Each row of a before or after table is a point. One or more steps were done to the points. Then noise was added and the rows were shuffled. The steps act on how far a point lies along the listed directions, d1 being the first. Write out the steps. A step turns or swaps two directions, mirrors them in a line or flattens them onto one, adds a multiple of one to another, or multiplies one. Angles are multiples of 10 degrees, from the lower direction toward the higher: turns from -170 to 170, lines from 10 to 170 but not 90. Use the fewest steps. Two steps may share a direction if one is a turn and the other turns, adds or multiplies; they go together, in the order done. Otherwise the lowest direction goes first.

Directions:
(1): -0.4  -5.3  1.0
(2): -3.6  1.0  4.0
(3): 4.1  0.4  3.6
Before (8 x 3):
0.4  -2.9  0.8
2.7  0.7  -1.3
-1.2  3.7  -4.2
2.5  -3.3  1.7
-7.7  3.2  1.6
-0.4  0.7  -3.2
-7.0  -3.8  0.9
-3.6  0.4  1.8
After (8 x 3):
-5.3  -6.8  -0.3
0.5  2.6  1.2
-1.1  -3.9  -0.2
-0.9  -5.8  -5.8
4.1  0.5  -0.8
-4.9  2.3  0.7
-2.7  2.1  -1.0
2.4  -0.4  -1.5
Steps: turn d1 and d2 by -90 degrees

Directions:
(1): 3.2  -0.3  -4.4  -0.6  5.2  -1.2
(2): -0.3  1.4  -2.7  4.6  -0.3  5.4
(3): -0.3  1.2  0.0  5.6  -0.2  -5.1
(4): -3.5  0.5  -5.5  -1.9  -3.1  -1.6
Before (9 x 6):
1.5  0.8  1.5  5.7  1.4  1.7
-3.7  -0.7  -5.2  -3.8  -1.2  1.8
1.0  1.1  -3.1  -1.5  -1.4  -4.1
-0.7  -1.8  6.0  -3.4  -3.7  2.2
1.3  -2.6  -4.7  2.1  2.7  2.3
-5.5  1.4  -2.7  -1.5  -5.7  1.2
-4.5  1.4  3.5  2.3  -6.6  -0.4
-3.1  1.5  -7.7  0.0  -1.0  1.7
0.5  -1.5  2.3  -4.6  -1.7  -3.3
After (9 x 6):
-1.0  1.1  -8.2  0.8  2.1  1.3
-2.6  -1.5  4.1  -3.9  -5.3  1.6
-1.7  -0.6  -6.0  -3.7  1.6  1.6
1.9  -2.6  -2.6  2.7  3.3  2.8
0.8  -1.4  1.5  -5.3  -1.6  -3.9
-4.6  1.6  -5.9  -2.0  -3.5  0.0
2.6  0.4  -2.8  -1.2  -0.1  -3.9
-5.8  1.8  -0.4  0.9  -6.9  -1.5
0.3  1.0  2.1  5.8  0.0  1.9
Steps: turn d1 and d4 by -30 degrees

Directions:
(1): -2.2  0.9  -4.1  -2.6  5.5  1.8  4.8  -1.7  0.0
(2): 2.3  -1.1  2.4  -5.3  1.3  -4.4  2.2  4.6  -1.5
(3): -0.6  0.2  -5.1  -2.0  -0.7  -1.1  -4.4  0.0  -6.0
(4): 5.6  -3.3  -3.8  2.1  3.2  -1.7  -1.8  0.2  3.2
(5): 4.6  2.0  0.4  -3.2  -0.4  7.0  -1.3  1.7  0.0
(6): -0.6  -3.6  -3.8  1.2  -4.9  1.7  4.1  3.9  0.1
Before (9 x 9):
3.2  -3.7  0.2  5.4  2.9  -11.4  -6.7  -2.0  2.3
1.3  -2.7  -5.7  -1.1  -1.5  1.5  -1.3  1.8  -1.6
-2.5  -1.4  -3.6  1.7  -3.2  2.9  -0.3  2.2  -2.6
-3.3  0.1  3.0  1.3  -2.7  1.1  3.6  1.3  -1.3
0.8  -3.4  -6.1  -0.6  -0.7  3.3  0.1  1.1  1.8
-3.9  2.9  6.5  -4.2  1.6  -0.2  3.0  0.5  0.0
-3.8  -1.4  -7.0  2.0  -1.5  1.1  5.8  -0.6  -1.9
-0.2  1.5  1.4  -1.4  1.0  -3.2  0.7  3.0  -3.7
-2.3  4.1  -1.8  -2.5  4.4  0.5  -1.0  -5.0  -2.3
After (9 x 9):
1.0  -2.9  -4.2  -0.7  -2.8  3.0  0.8  2.8  -0.2
-3.8  -0.5  -4.6  1.9  -2.5  3.3  7.7  -0.1  -0.3
-1.9  -2.9  -3.2  3.2  -2.7  1.5  1.7  2.1  0.2
-2.3  -1.4  2.6  3.6  -0.1  -2.2  3.5  -0.2  0.8
-2.1  2.2  -4.8  -1.7  3.6  -0.9  -1.1  -4.8  -3.0
-0.3  0.8  0.8  -0.6  0.7  -3.7  1.1  3.7  -3.8
-3.4  -0.2  2.8  -0.8  4.7  -6.9  0.7  -1.4  0.8
0.7  6.5  6.6  -5.5  -5.2  5.5  -6.2  1.4  -5.9
1.0  -2.8  -4.0  -0.7  -1.2  4.7  1.5  1.3  2.9
Steps: turn d3 and d6 by 30 degrees; swap d4 and d5

Directions:
(1): -5.6  0.8  -1.6  -5.4  -1.7  -4.2  -2.8  2.7  1.9  -2.5  -2.6  -1.4
(2): 3.7  -0.5  -1.9  -3.1  -2.2  -4.1  6.2  -2.6  1.1  -2.5  -0.9  3.8
(3): -1.3  -2.7  2.5  1.3  1.1  -2.0  2.7  -1.6  -6.3  -4.0  -2.1  -5.1
(4): 1.1  2.6  -5.7  1.2  -1.8  2.7  1.2  4.5  -4.6  0.6  -4.7  0.8
(5): -4.5  -3.3  -0.8  -4.3  2.3  5.5  1.6  -1.0  -2.6  -1.2  1.9  4.2
(6): -3.0  6.0  3.6  1.1  -4.7  -0.6  1.5  0.6  -3.1  -0.9  4.3  2.2
Before (10 x 12):
-3.4  1.7  -2.5  -2.4  -0.8  2.6  0.8  1.6  1.6  0.3  1.3  2.5
1.9  -3.3  3.8  4.3  4.1  -0.3  -2.5  -0.5  -1.3  -0.8  -0.8  -5.4
6.1  4.4  3.7  5.0  1.5  -2.4  -0.3  -2.5  3.6  2.1  1.7  -0.6
-1.1  -4.6  0.9  -3.8  1.2  -2.1  3.1  -1.5  -0.5  -4.1  -3.3  -2.5
2.4  -0.5  -5.2  -4.9  0.9  1.0  4.3  1.5  -0.9  -0.8  -3.9  3.5
2.0  -0.2  1.3  -0.1  -2.0  -8.0  5.3  -2.4  -1.9  -4.2  -3.9  -2.6
-2.8  0.8  -5.6  4.6  -0.3  7.0  -7.9  5.8  -0.2  3.3  -3.0  -0.9
-0.2  2.4  -4.3  -2.2  -3.5  -0.5  5.4  2.2  -4.2  -1.5  -0.6  6.2
-3.7  -2.4  -1.7  0.2  0.2  2.4  1.9  0.7  -6.4  -0.9  -1.5  0.7
-5.0  -1.4  -1.3  0.0  2.2  4.9  -2.6  1.3  -5.9  0.0  -0.1  -2.3
After (10 x 12):
-3.8  -5.1  1.4  -2.9  2.4  0.8  0.4  -0.1  -1.5  -3.2  -2.5  -3.8
-2.0  -1.4  -4.1  -3.9  3.3  6.0  -0.5  3.3  -2.5  0.9  -2.6  1.5
-3.3  -3.7  1.0  -4.4  1.1  -1.6  6.2  -3.1  -4.9  -5.2  -1.7  1.5
-4.8  1.7  -2.6  -1.1  -0.9  4.7  0.6  4.2  -5.8  0.3  0.7  4.6
-0.3  2.2  -0.5  4.5  -0.1  -1.3  -4.1  2.3  -2.9  1.3  -2.3  -6.6
-2.8  -0.5  0.0  3.7  0.0  1.2  -1.6  2.4  -5.5  0.6  -2.3  -3.1
5.7  2.1  1.8  0.3  1.5  -1.8  5.1  -4.9  2.5  -0.4  2.8  4.8
-3.5  2.9  -1.6  0.1  -0.8  2.4  -2.1  3.0  2.2  1.6  1.1  -0.3
5.6  -3.0  2.8  3.0  2.0  -4.0  1.3  -2.1  -0.2  -2.3  -1.8  -3.6
4.5  3.6  -6.4  6.3  -4.4  -1.8  -4.3  4.6  3.0  2.4  -5.6  -1.7
Steps: turn d2 and d5 by 80 degrees

Directions:
(1): 7.0  -2.3  -3.2  -0.9  3.4  5.4  -0.9  -0.5  0.3  1.1  1.8  -3.1  3.9  1.1  4.2  0.7  -4.5  1.1
(2): -2.2  1.6  0.3  2.3  3.2  -0.4  4.3  2.1  -2.3  -4.8  6.6  0.0  3.7  2.6  -1.9  -5.5  -1.8  -0.7
Before (14 x 18):
4.0  -1.8  -1.2  -3.6  -2.4  2.5  -4.4  -3.1  4.4  4.3  -6.3  0.0  -3.5  -1.9  4.5  5.9  0.7  1.0
3.0  -0.9  -0.7  -1.8  4.2  2.9  0.9  2.8  -1.4  -2.6  4.1  -0.4  3.3  2.2  1.5  -3.5  -3.0  1.7
-7.7  4.3  3.7  0.5  -4.8  -5.2  0.2  -1.0  1.3  -1.3  -4.9  5.0  -4.1  -1.5  -4.6  1.2  6.1  -2.0
-1.0  1.6  1.4  0.3  0.7  -1.0  -1.6  0.1  0.3  1.2  -2.3  -2.1  -2.4  2.7  -0.9  -2.0  -0.3  -0.5
3.3  -1.7  -1.5  -0.6  3.0  3.6  -0.5  -1.2  0.4  0.2  -0.9  -1.0  2.9  2.2  1.8  0.5  -1.6  0.5
-7.7  1.4  3.4  -0.3  -3.4  -5.1  -0.4  0.1  0.3  -0.6  -2.6  4.9  -3.3  0.0  -4.8  0.9  2.0  -0.6
-2.9  0.2  1.9  -0.5  -3.5  -5.4  -2.5  -2.2  1.8  1.2  -4.6  2.9  -4.7  -2.4  -2.8  2.1  5.0  -0.7
-3.0  -0.2  2.1  0.4  -3.8  -2.6  -0.7  -2.3  1.4  2.7  -5.5  1.0  -4.2  -3.0  0.1  2.5  3.4  -0.3
6.4  -2.8  -2.5  -3.7  -1.1  1.6  -5.1  -1.6  2.3  4.4  -7.4  -3.1  -3.6  -2.4  4.4  5.7  0.7  0.0
0.9  -2.1  0.2  -3.3  -3.1  -0.1  -3.8  -3.1  2.6  3.7  -6.4  1.3  -4.9  -2.2  2.4  4.9  2.0  1.1
-0.5  0.4  -0.3  2.3  -1.8  0.5  -2.3  -0.3  1.2  1.9  -4.0  1.4  -3.6  0.4  1.2  3.6  2.6  -0.8
-9.6  3.7  4.0  1.8  -3.9  -8.2  0.1  1.3  0.6  -1.6  -3.5  3.8  -5.0  -2.2  -4.7  -1.1  4.6  -2.3
1.8  -1.0  0.6  -2.6  -1.4  1.5  -2.7  -3.0  -0.1  4.5  -3.9  -1.3  -0.9  -1.1  0.4  3.9  -1.2  0.1
-8.2  2.6  3.5  1.3  -1.2  -3.9  3.5  -0.6  0.7  -2.0  -0.5  2.7  -3.0  0.2  -1.6  -0.8  3.4  0.4
After (14 x 18):
-3.8  0.4  2.2  1.2  -2.8  -2.7  1.0  -1.3  0.3  1.2  -2.9  1.0  -2.6  -2.3  -0.4  0.5  2.9  -0.5
7.3  -3.2  -2.7  -4.5  -2.1  2.0  -6.6  -2.3  2.8  5.9  -9.3  -3.0  -4.8  -3.3  4.8  7.6  1.2  0.6
-9.8  5.6  3.9  2.6  -2.1  -5.7  3.7  1.0  -0.8  -5.2  0.6  4.6  -0.9  0.9  -6.2  -3.4  4.5  -2.5
-0.8  0.7  -0.4  2.6  -1.5  0.2  -1.8  0.0  1.0  1.4  -2.8  1.1  -3.1  0.7  0.9  2.7  2.5  -0.8
4.3  -2.4  -1.5  -1.5  1.9  3.5  -2.0  -1.9  1.3  2.1  -3.6  -1.1  1.6  1.3  2.7  2.8  -0.9  0.9
-11.8  5.2  4.1  4.0  -1.3  -8.6  4.0  3.3  -1.7  -6.3  2.7  3.8  -1.4  0.1  -6.6  -6.4  2.9  -2.8
0.3  -1.9  -0.2  -3.1  -2.8  0.3  -3.3  -3.0  2.4  3.3  -6.2  1.3  -4.7  -1.9  2.4  4.2  2.0  1.0
4.6  -2.3  -1.3  -4.1  -3.2  2.8  -5.1  -3.6  4.8  5.2  -7.7  0.0  -4.2  -2.7  5.0  6.7  1.3  1.3
-9.1  2.4  3.6  1.4  -1.4  -5.5  2.5  1.3  -1.4  -3.9  1.8  4.8  -0.7  1.4  -6.1  -2.9  0.9  -1.1
2.1  -1.1  0.4  -2.8  -1.6  1.1  -3.4  -3.1  0.1  5.2  -4.9  -1.2  -1.3  -1.5  0.4  4.4  -0.6  0.1
-4.0  1.2  2.1  0.5  -2.1  -5.4  -0.2  -1.1  0.8  -1.2  -1.2  3.3  -2.8  -0.9  -3.7  -0.8  4.1  -1.3
-1.1  1.6  1.1  0.5  1.3  -1.2  -1.2  0.0  0.3  1.1  -1.6  -2.1  -2.2  2.7  -1.3  -2.6  -0.4  -0.7
-9.5  3.8  4.2  2.7  0.7  -4.2  6.2  0.3  -0.6  -4.8  3.4  2.7  -0.9  1.6  -2.9  -4.2  2.1  0.3
3.9  -1.5  -1.0  -3.0  2.9  3.1  -1.1  1.8  -0.9  -1.0  1.7  -0.4  2.0  1.5  2.1  -1.5  -2.6  1.8
Steps: add -0.7 times d1 to d2

Directions:
(1): 2.1  5.4  0.5  2.2  -0.7  0.7  3.7  6.0  0.0  -2.4  -0.8  1.4  6.4  0.3  -1.5  0.4  0.0  0.8  3.5  -8.3  -2.6  0.7  -1.1  1.6
(2): -2.0  -4.6  4.8  -0.6  2.3  1.2  0.6  3.0  0.2  0.4  3.2  -2.8  0.7  0.6  1.2  0.6  -1.7  -1.0  -3.9  -5.1  6.1  6.0  -3.3  -4.6
(3): -2.2  0.1  -3.5  6.3  1.4  -1.3  2.3  0.3  -0.9  -3.5  0.4  -1.0  -6.6  2.4  -6.5  1.5  -3.7  -0.6  1.3  -1.2  3.7  2.9  3.3  3.5
Before (12 x 24):
0.0  0.4  -2.6  2.3  0.2  -1.4  2.0  -1.0  -1.5  -1.3  -1.1  1.1  -2.5  2.8  -2.5  0.7  0.3  0.0  0.5  0.6  -0.9  -1.0  1.5  2.7
1.0  0.8  -2.5  2.9  0.7  -1.3  -0.1  -1.5  -0.2  -1.1  0.1  -1.5  -3.6  1.5  -3.6  1.0  -1.8  -0.5  0.2  1.5  -0.1  -0.8  2.4  1.7
-0.9  -2.0  3.7  -1.8  1.1  0.9  -0.6  0.4  0.5  1.6  -0.4  -1.9  1.3  -0.9  2.9  -1.3  -0.4  -0.6  -1.7  0.7  2.9  1.4  -1.4  -3.2
2.1  2.3  0.2  -2.3  -1.8  0.6  0.0  -2.3  -0.7  2.0  -0.9  2.7  3.5  -0.3  1.2  -0.7  2.6  1.6  2.1  4.4  -6.0  -5.0  1.2  0.7
-0.7  -0.9  0.4  0.0  0.8  -0.8  0.6  0.7  0.6  -1.8  0.6  -0.2  -2.4  -0.3  -0.4  0.9  -1.4  -0.8  -0.1  0.3  2.6  0.8  -0.3  0.5
-2.7  -5.5  1.3  2.5  1.6  -0.8  0.0  -1.8  -0.6  -0.3  1.5  -4.2  -7.5  0.3  -2.2  -1.8  -2.7  -1.9  -4.5  1.5  6.8  4.1  0.6  -1.1
-1.0  -3.9  0.0  -2.3  -0.1  0.5  -2.1  -2.3  -0.7  2.0  1.7  -0.8  -1.4  -1.3  1.4  -0.8  0.2  -0.3  -1.8  1.8  2.6  -0.6  0.4  -2.9
0.6  -0.5  -0.3  -3.8  -1.4  -0.4  -2.6  -3.9  -0.8  3.9  -0.8  2.0  1.6  -3.2  4.6  -1.5  4.1  1.4  -1.1  6.3  -4.5  -5.2  0.9  -0.7
-2.2  -2.6  -0.2  2.0  1.7  -0.6  0.9  0.4  -0.3  -1.5  1.5  -0.8  -3.0  0.0  -0.4  1.1  -1.9  -1.3  -0.7  0.0  4.6  0.6  0.2  -0.1
-2.3  -2.0  -1.2  0.4  1.5  -0.3  -1.1  -2.4  -0.8  -0.3  1.0  -1.8  -4.7  1.3  -0.7  -0.4  -1.9  -0.8  -1.3  2.3  3.0  1.2  2.2  0.0
1.8  1.9  0.6  2.4  0.1  0.0  1.2  3.5  -1.4  -2.5  -0.8  0.1  1.1  1.4  -3.4  0.0  -1.3  0.6  2.0  -5.3  -0.9  -0.1  0.0  2.2
0.3  2.9  0.3  2.2  0.4  1.1  3.7  3.2  -0.7  -2.2  -1.5  0.6  2.1  0.3  -2.6  1.1  -0.5  -0.4  4.2  -4.3  -1.6  2.6  -0.7  2.7
After (12 x 24):
-1.8  -0.1  -4.1  3.3  0.6  -0.7  1.1  -3.9  -1.3  -1.9  -2.2  0.1  -6.9  0.9  -4.6  1.1  -1.3  -1.2  3.1  5.4  -0.8  0.3  3.6  5.1
-2.7  0.9  -1.9  6.0  2.5  -0.4  3.3  2.8  -1.2  -4.4  1.4  -2.3  -4.5  2.9  -5.5  1.3  -4.8  -0.6  1.1  -5.8  4.8  5.1  2.9  2.3
1.1  0.2  1.9  -2.7  -0.8  1.4  0.3  2.4  -0.4  1.2  1.3  0.3  5.9  -1.6  2.1  -0.7  1.1  0.4  0.1  -5.2  0.2  -0.1  -2.0  -3.2
0.0  -0.1  -3.9  3.9  0.2  -1.7  -0.8  -2.3  -1.9  -2.7  -1.4  -0.2  -7.5  2.1  -5.7  0.2  -2.4  0.1  1.6  2.9  0.5  -1.9  4.0  4.9
-2.0  1.3  -3.3  7.6  1.9  -1.3  4.4  2.9  -0.7  -4.9  0.5  -0.1  -4.2  1.5  -5.4  2.2  -3.8  -1.1  3.0  -3.9  4.4  1.4  2.6  4.2
1.1  -4.4  7.6  -9.8  -0.7  2.4  -3.7  -3.1  0.2  7.0  2.0  0.5  6.8  -2.2  8.9  -1.7  4.4  1.1  -4.4  5.5  -2.5  -2.8  -4.0  -7.4
2.6  3.3  3.5  -3.6  -0.9  1.7  0.3  2.3  0.8  1.9  -2.6  0.7  8.3  -2.0  5.1  -2.1  2.4  0.5  1.5  -1.3  -3.4  -2.1  -2.4  -2.1
-1.6  3.2  -3.1  12.4  1.7  -1.6  7.5  5.7  -1.7  -7.5  0.0  -2.6  -6.2  2.9  -11.8  0.5  -5.9  -1.2  2.7  -9.7  5.9  6.9  3.5  6.5
-2.8  -2.9  -3.2  5.9  2.2  -2.1  3.0  -1.0  -2.1  -3.0  0.7  -1.2  -8.5  4.7  -6.4  1.7  -3.2  -0.7  -1.3  -0.3  4.3  3.1  2.9  2.8
1.8  -4.4  9.3  -12.4  -0.6  2.8  -4.0  0.2  0.5  8.8  1.8  0.6  12.4  -5.5  14.4  -2.6  7.0  1.1  -6.2  0.5  -3.3  -2.6  -7.1  -10.2
-0.8  0.9  -1.3  3.0  0.7  -1.5  2.3  2.0  0.2  -3.9  0.0  0.1  -3.5  0.6  -3.4  1.7  -2.6  -0.6  1.8  -1.5  2.4  1.2  1.0  2.9
-1.7  -0.9  -3.5  7.9  2.8  -2.1  2.0  -0.1  -0.9  -3.9  2.0  -3.3  -9.0  4.0  -8.6  2.7  -5.6  -1.3  -0.4  -1.5  5.9  4.4  3.6  2.8
Steps: turn d1 and d2 by -120 degrees; multiply d3 by 3
